Each row is a point. Each copy is the shape, with its points in the same order, turned, moved and blurred by noise. Is it also mirrored, or only turned?

Shape (8 x 2)
[[ -2   1]
 [-18 -39]
 [ -9   7]
 [-21  54]
 [ -7 -13]
 [-14 -19]
 [-16  27]
 [ 32  46]]
Copy 1 (8 x 2)
[[ -8  -4]
 [ 34  -4]
 [-12 -20]
 [-51 -45]
 [  3  -6]
 [ 17  -7]
 [-26 -28]
 [-64   6]]
Copy 1 is: only turned
Copy 2 (8 x 2)
[[-16  -4]
 [ 23  22]
 [-21   0]
 [-69   6]
 [ -2   5]
 [  7  12]
 [-42   7]
 [-48 -46]]
Copy 2 is: mirrored
Copy 3 (8 x 2)
[[ -8  -5]
 [ 37 -16]
 [ -8   2]
 [-41  41]
 [  8  -7]
 [ 15  -8]
 [-22  21]
 [-65  -7]]
Copy 3 is: mirrored
Copy 4 (8 x 2)
[[ -5  -6]
 [-46 -12]
 [  4 -14]
 [ 53 -36]
 [-15  -5]
 [-22 -13]
 [ 26 -24]
 [ 48  24]]
Copy 4 is: mirrored

Shape (6 x 3)
[[ -9  -4   9]
 [-22  14  30]
 [-54  13  27]
 [ -6 -39 -21]
 [ -2 -57   8]
 [-14  32 -23]]
Copy 1 (6 x 3)
[[  4 -15   6]
 [ 35 -30  16]
 [ 28 -55  -1]
 [-42  -5   0]
 [-43 -11  24]
 [ 16   3 -34]]
Copy 1 is: mirrored
Copy 2 (6 x 3)
[[-15   5 -10]
 [-33 -18 -12]
 [-62 -10 -18]
 [ -2  50 -17]
 [  7  36 -48]
 [-31  10  36]]
Copy 2 is: only turned
Copy 3 (6 x 3)
[[  4  -7   8]
 [ 32  -4   1]
 [ 51  -1  30]
 [-31 -23  28]
 [-20 -51  20]
 [  1  40  15]]
Copy 3 is: only turned

Shape (10 x 6)
[[ 18  37 -41  40  -2 -51]
 [ -5  19 -36  52 -34 -11]
 [  1   9  10 -41  14  45]
 [  0  36 -19 -29  11  14]
 [ 23  10 -20 -33  28  16]
 [-42   5   0   8  18  17]
 [-15   5 -39 -40  40  -2]
 [ -1 -17  13  -7  25  45]
 [-14 -16  30 -44  10  21]
 [-15  -7 -38  18 -20  -6]]
Copy 1 (10 x 6)
[[-34 -46 -11  29  -6 -67]
 [  7  -8 -23  48 -17 -51]
 [ 10  18  16 -18  38  26]
 [-21   4  15   5  39  -2]
 [-12  -3   2 -27  48  -7]
 [-10   4 -24  11  -6  29]
 [-50   9 -18 -21  38   3]
 [ 27   2 -17 -25  21  27]
 [  2  22  14 -41   0  31]
 [ -6  16 -30  16  -9 -35]]
Copy 1 is: only turned
Copy 2 (10 x 6)
[[-12  40 -83  41  13 -15]
 [ 14  18 -74  -9   8 -19]
 [ 13  46  43  -7  -7 -10]
 [ -8  70   8   1 -10 -16]
 [-16  58  17  10  13  -5]
 [  2  19 -15 -24 -34  25]
 [-49  58  13   6 -12   4]
 [  5  21  35 -16   0  23]
 [ -9   8  51   2 -19 -15]
 [-20  10 -42 -18  -3 -24]]
Copy 2 is: only turned
Copy 3 (10 x 6)
[[ 59 -36  41  49  15 -30]
 [ 65 -40 -17  40  23 -22]
 [  0   7  -9 -35  24  37]
 [ 32  -2  20 -18  36  21]
 [ 22  -7  25 -28   1  29]
 [  9 -21 -16 -27  36 -27]
 [ 35   2  35 -51  12  -7]
 [-11 -24 -22 -35   6  17]
 [-19  27 -16 -31  12   8]
 [ 56 -17 -18   5   7 -25]]
Copy 3 is: only turned
Copy 4 (10 x 6)
[[-63  -7 -56  -6  18  29]
 [-33  23 -52  23  31   3]
 [ 46   6  13 -39 -12   2]
 [ 21  -2 -19 -33  -2  31]
 [  8  16  -6 -51 -25  27]
 [ 13  -2   9  24 -10  15]
 [  9  13   1 -24 -23  66]
 [ 20  21  20 -15 -32 -14]
 [ 26  10  49 -29   0   2]
 [-19  41 -21  17  17  23]]
Copy 4 is: only turned

Shape (13 x 8)
[[ -4 -37  46   3   3  25 -12 -10]
 [-38   3  -4   3  19 -46  22  25]
 [  7 -21  52 -18 -41  34  -7  -3]
 [ 34  22   0 -12  51  29  14  63]
 [ 19  15 -12 -13   8  12  -3  65]
 [  8  16 -13 -35  16  35 -54  15]
 [-45   4  43  27 -17   4 -18   8]
 [-17 -10   5  51   7 -19  18 -23]
 [-29  -2  19  11 -22   3 -19 -22]
 [  0  37 -38 -36  -1  45 -39   7]
 [-17  18  18  22  40 -57  39  20]
 [-35 -21   0  15 -24  -9 -38  -4]
 [-46 -16   6  12   3  13  11  -3]]
Copy 1 (13 x 8)
[[-14   1  14 -41  14  -7  38  14]
 [ 37 -11  27  27  13  41  -8 -13]
 [-47 -17  27 -32  23 -38  22   4]
 [-41  26 -49  18  23  38 -26  -5]
 [-29  22 -10   9  36  20 -43 -24]
 [-41  39  -4 -34  -5  12  -8 -57]
 [ 11  24  45   3  21 -23  35  -2]
 [ 59  -5   4  -5  -3 -12  11  10]
 [ 13   5  34 -20  -1 -26  25 -20]
 [-32  29 -15 -18  -3 -10 -12 -84]
 [ 38  -6  12  48  -8  41  -8  21]
 [ 27  15  50 -37  14 -12   7 -28]
 [ 26  -8  13  -8  28   4  35 -24]]
Copy 1 is: mirrored
Copy 2 (13 x 8)
[[ -9 -26  -6 -15  56 -12  17   1]
 [-13  48 -39  16   2  -8  24 -39]
 [ 22 -39  18  -9  46 -20 -14  -2]
 [  0 -22   3  67 -22  10  60   7]
 [ 13  -7  19  37 -28   9  42 -16]
 [-18   1  43   2 -13   6  21  41]
 [  4  28   1  -4  63  20   0 -23]
 [-15   7 -66 -12  25  30   5 -24]
 [ -4  13  -9 -20  39  10 -20  -4]
 [-25   8  49  13 -36  20 -10  31]
 [  7  42 -75  39  11  -6  35 -28]
 [-11  25   3 -48  21  11   2 -20]
 [-38  14 -11  -4  31   7   0 -35]]
Copy 2 is: mirrored
Copy 3 (13 x 8)
[[-17  14   0 -17 -43  10 -24  14]
 [-44 -34 -50  13  -7  27  43  -6]
 [  7   8  19 -20 -34  -5 -12  52]
 [ 41   6 -93   3 -20 -16  11  -8]
 [ 20   7 -62  10  -2 -32  33   8]
 [ 16  32 -35  -7  41 -18 -19   1]
 [-39  30  -8  -9 -21  39  26  31]
 [-33  -8  -3 -25 -36  40  38 -34]
 [-27  12  15 -19  -3  29  14  12]
 [ 38  25 -19   4  57  -4   1  -2]
 [-39 -41 -73 -17 -30  39  50 -14]
 [-50  20  14  -4   5   5  20   2]
 [-20   2  -2  19 -20  39  14  -4]]
Copy 3 is: mirrored
Copy 4 (13 x 8)
[[ -9 -18   0 -22 -13  26  13  62]
 [ 21 -13  22  -8  16  19 -42 -20]
 [-24 -40  -5   8 -40   8  25  57]
 [-36  20  19 -16  40 -42  29 -10]
 [-23  19  29   1   2 -18  27 -27]
 [-11  35   7 -31 -44 -37  16  16]
 [ 41 -43   4 -14 -18  16  10  22]
 [ 44  -8 -36 -12  26  38 -15  16]
 [ 30 -21 -14  -5 -34  15  -3  34]
 [ 10  47   2  -3 -49 -56  17   9]
 [  9 -33  -1 -15  54   8 -43 -31]
 [ 36  -3   5 -13 -46  34  -1  18]
 [ 35  -8  15   1   3  18 -10  40]]
Copy 4 is: mirrored

Shape (13 x 9)
[[ 16 -11  38  27  49  37  10 -15  -5]
 [ 14  -7  61 -28  34  -6  17 -10  28]
 [ -9 -30  35  36 -11  20  51  27  27]
 [ 34  22  59 -38  20  37  -4 -22  32]
 [ 18  57  13 -18  25 -45  -5  37  -6]
 [-26  -8  -3  38 -11 -36 -32   6 -14]
 [-20 -11 -23  17  25   9   4 -16   2]
 [ 11  22  24  31  -6  39   7  56   8]
 [ 38 -21   0 -16   9 -29   7 -18  39]
 [-24  -2 -21  25  44  -3 -19  42  10]
 [ 29 -27 -13 -39  35   4  -2  -9 -14]
 [-12   3  -9 -21 -34 -20  30 -18  45]
 [ -5 -29  -9 -16 -35 -24   1 -19 -14]]
Copy 1 (13 x 9)
[[-72  -4  14   5   1  26 -32  15  15]
 [-39   3 -20  26 -39   4 -52  22 -30]
 [-54  12  -5  15  29 -42  -7 -16 -19]
 [-40 -46   6  38 -46  14 -63  11 -18]
 [  8 -25 -28 -23 -52 -24  -2  52  24]
 [ 15  20 -13 -52  12  -2 -18 -10  36]
 [-22  11  32 -28  -8  23   3  -4   4]
 [-51 -43  -9  -2   2 -45  -3 -13  30]
 [  5  32  17  33 -49  -3 -24   6   1]
 [-38  10  -5 -56 -36  -8  14 -12  23]
 [-13   4  -5  22 -43  51  13   1   4]
 [ 29   7  31   7 -18 -26 -14  -8 -43]
 [ 42  11  -3   7  11  19  -2 -18 -12]]
Copy 1 is: mirrored
Copy 2 (13 x 9)
[[-66  19  -5 -17  -5 -28  -9 -39  13]
 [ -7  23  -2 -28  -1  10  11 -63 -14]
 [-49  17 -15  36  -9  -7 -31 -30 -55]
 [-30  20  -4 -67   3   3  35 -25 -23]
 [ 22  36 -28 -23  39  28 -28   8  27]
 [  1   1 -36  62  14  -6  -2   3  34]
 [ -7  -3   4  27   5 -47 -17 -13   9]
 [-65  21 -29   4  31   5 -24  20 -30]
 [ 18  20  36   4 -25  18   5 -20  -2]
 [-16   4   7  32  56 -26 -31  -9  20]
 [  1 -32  29 -25  -8  -2 -16 -18  22]
 [ 45  13  -4  16 -13 -11   2  -6 -48]
 [ 31 -32 -17  31 -29   3   1  -5  -6]]
Copy 2 is: mirrored
Copy 3 (13 x 9)
[[ 24  -4  -2   5 -38  45  55 -15  23]
 [ 44  32 -20  16  18   9  60 -37  13]
 [ 54  20 -49   9 -72  -5  28 -21 -19]
 [ 10  46  -3   6  28  36  71  -5  -9]
 [-24 -16 -36  37  29 -45  34  -7  14]
 [-15 -18 -19 -15 -36 -24 -24 -53  21]
 [ 25 -22   4   2 -24  23 -16 -23   6]
 [-15  12 -57  22 -52   3  34   9 -20]
 [ 51  29 -25  -7  26  -6   1  -6  33]
 [  4 -43 -50  25 -26  17 -16 -25  15]
 [ 23  17  18  43   9  24  -5 -11  38]
 [ 53  22 -17  -8  13 -34 -13 -16 -33]
 [ 18  28  19   3 -14 -27 -32 -38   7]]
Copy 3 is: mirrored
Copy 4 (13 x 9)
[[ -7  15 -15 -16  36  10 -68  -3  -3]
 [-55 -17  -8 -16  36  -1 -30  -4  47]
 [ -6  37  12 -77  32   8  -2  16  16]
 [-69 -13  32  11  34   0 -39 -20  23]
 [-16 -52 -18  -6 -20  60   2 -34  35]
 [ 37  16 -21   1 -29  31   4  29  32]
 [  8  17 -34 -10  -1 -11 -11   0  -7]
 [  5  23  32 -40  22  54  -5 -31  -4]
 [-64  -8 -30  -5   4  14  11  36  10]
 [ 21  21 -52  -4  16  38   6 -28  10]
 [-22 -35 -30  21  30  -6  -2  19 -15]
 [-41   4  -1 -28 -27 -24  40  13  28]
 [  4 -17  -4  -3 -10 -14  24  49  12]]
Copy 4 is: mirrored

Shape (17 x 12)
[[  6  13  -3  -6  -2  45  -2  42  -4  23  22 -36]
 [  5 -12  26 -22   9  17  26   4 -34 -47 -35  21]
 [-21  10  11 -20  27  24  31   6 -36  -7 -45 -25]
 [ 21 -46 -18  76  -6  -8  23  38 -20 -54  16   5]
 [  6   7  23 -13  33 -11 -27  -9  -9  15 -54 -21]
 [-15 -45  11 -28   1  18 -34   2 -11 -17 -38 -13]
 [  7  18   9  28 -25  10  12 -20 -27   3  11  -6]
 [ 26 -28  15 -29 -43  22  53  23 -29 -24 -36 -41]
 [-28 -42 -11  49 -21  14 -23 -18 -48  48  18  -5]
 [  3   7  80 -14  31  -6  14   5  -5  20   8 -28]
 [ 18  14  -2   4  11  12 -52  26  15 -19  -4   8]
 [-26   9  10  27   5   6  13  28  32  11   5  21]
 [-15 -14 -14   4  44  18  25 -33  -5 -54 -45 -35]
 [  2  11 -28  16 -21  53  27  21 -12  26  -5  53]
 [-40  48 -50  12 -19  -9 -32  -4 -51  -7   2  25]
 [ 13   7  29  13  17 -43  -4  -5 -18  46  24   9]
 [-15  -3  71   9 -11   2 -20 -13 -45  26 -72  49]]
Copy 1 (17 x 12)
[[ 13 -31   5  14  33  23  13  35 -33 -43   6  12]
 [ -4 -20  31  21 -31   9 -23   2  34   4  43 -29]
 [ -3  -3  47  10   5 -16   2 -10  -6 -17  56 -10]
 [ 52 -32   9  75   9  35 -38 -23  33  22 -34  13]
 [ 31  29   3  -9   0 -37  20  15  13 -18  36 -23]
 [ 12 -13 -28  -9   4  -8 -13  -7  41 -33  47 -11]
 [-17  -1   9  39  -5 -14  -8  11  -8 -18 -31  -5]
 [-13  -6   2  64  15  37 -29  -5  -8 -27  55 -48]
 [ -3  -1  -6  -2  36 -10 -15 -39  18 -52 -64  10]
 [-14  28  33   7  39   0  21  63  29  -6  18 -14]
 [ 49 -35 -23   1 -18 -11   5  41   8  -9   1   3]
 [  5 -35   2   3  26   3  31  10   0  34 -17   2]
 [ 10  11  17  41 -25 -19   5 -31  19   3  63  35]
 [ -7 -60  18   1 -22  29  21 -22 -29 -11 -34 -25]
 [ 10 -36   6 -19 -23 -56 -46 -11 -41  -4 -35  10]
 [ 11  42  16 -15  20  -1   2  37   7   6 -47 -16]
 [-12  -9  25 -17  -3 -51  14  -4  58 -17  -8 -86]]
Copy 1 is: only turned
Copy 2 (17 x 12)
[[  0  19  21  -3 -10 -33  15 -14   5  19 -51 -15]
 [ 16   2  10 -36  15  38 -35  36 -13  29  -1  36]
 [-24  -1  27 -45  -6   0 -28  32 -27  37  -9 -12]
 [ 88  13  26 -29 -34  45  21  22   8 -35   0 -10]
 [-40   3  33   7 -15  -9 -58  14   4   9  17   3]
 [-35   7  33  10 -14  43 -17  -2 -24   2  -6  33]
 [ 29  -2 -20   5 -13  -4   9   9  -7  28  19 -19]
 [ 13   3  28 -25 -39   2  17  55 -30  58 -17  48]
 [  8 -31 -15  22 -52  33   9 -36 -31  -6   0 -46]
 [-17  29 -11 -44 -34 -36 -41 -28   9  22  12  24]
 [  4  28  29  27  19   8 -12  -8  33  -9 -10   6]
 [ 18 -19  33 -29  13 -11   8 -35  18  -7  14  -8]
 [-14  31  36 -40  13  16 -21  50 -57 -10  29  -7]
 [ 47 -60  14   1  39   1   9  -4 -12  31 -29 -20]
 [-21 -25 -15  16  21  36  15  29  27   2  -1 -67]
 [  1 -25 -32  -4 -36 -30 -29 -14  31 -13  17  -6]
 [ -8 -44   4   6 -21  46 -73 -24  15  67  33   5]]
Copy 2 is: only turned
Copy 3 (17 x 12)
[[ -6  18 -39 -16  21 -11  17  17   3   8  42   4]
 [ 17  -9  10  33  25  -2 -32 -25  -1   7  -6 -40]
 [ 29  -2 -23  35  41   6   2 -35  11  27  10  -9]
 [-55 -13  40  38  10  15   4  28  50 -53 -18  11]
 [ 18 -11 -17  16 -13  25 -13 -17  18  87  -5   6]
 [ 22  36  -7  13 -20  29 -47  -5  25  29   3 -14]
 [ 27 -21  -8  17   4 -25  13  20   8   1 -20  17]
 [ 36 -26 -28   4  46  47 -32  13  12 -19   3 -26]
 [ 43  24  25   1 -38  -9  30   7  58  -6   8  45]
 [  3 -21 -39  -1 -31   8  36 -15  -4  38  15 -49]
 [-37  14  -3  -4 -11 -20 -33  11 -11  47   8  18]
 [-27 -12 -11 -12 -15 -10  15 -30 -12 -10  14  31]
 [  2  18 -19  79  31  28  -2 -28  -5  24 -39   6]
 [ 18 -10  28  -7  18 -32  -5 -11 -28 -25  36  48]
 [ 12  14  19  -6  21 -77 -10 -22  44  25 -31  45]
 [  4 -17  14 -33 -39  -1  58  -3  14  32 -24  -6]
 [ 54 -55  24  13 -54 -10 -38 -43  13  28  20 -14]]
Copy 3 is: only turned
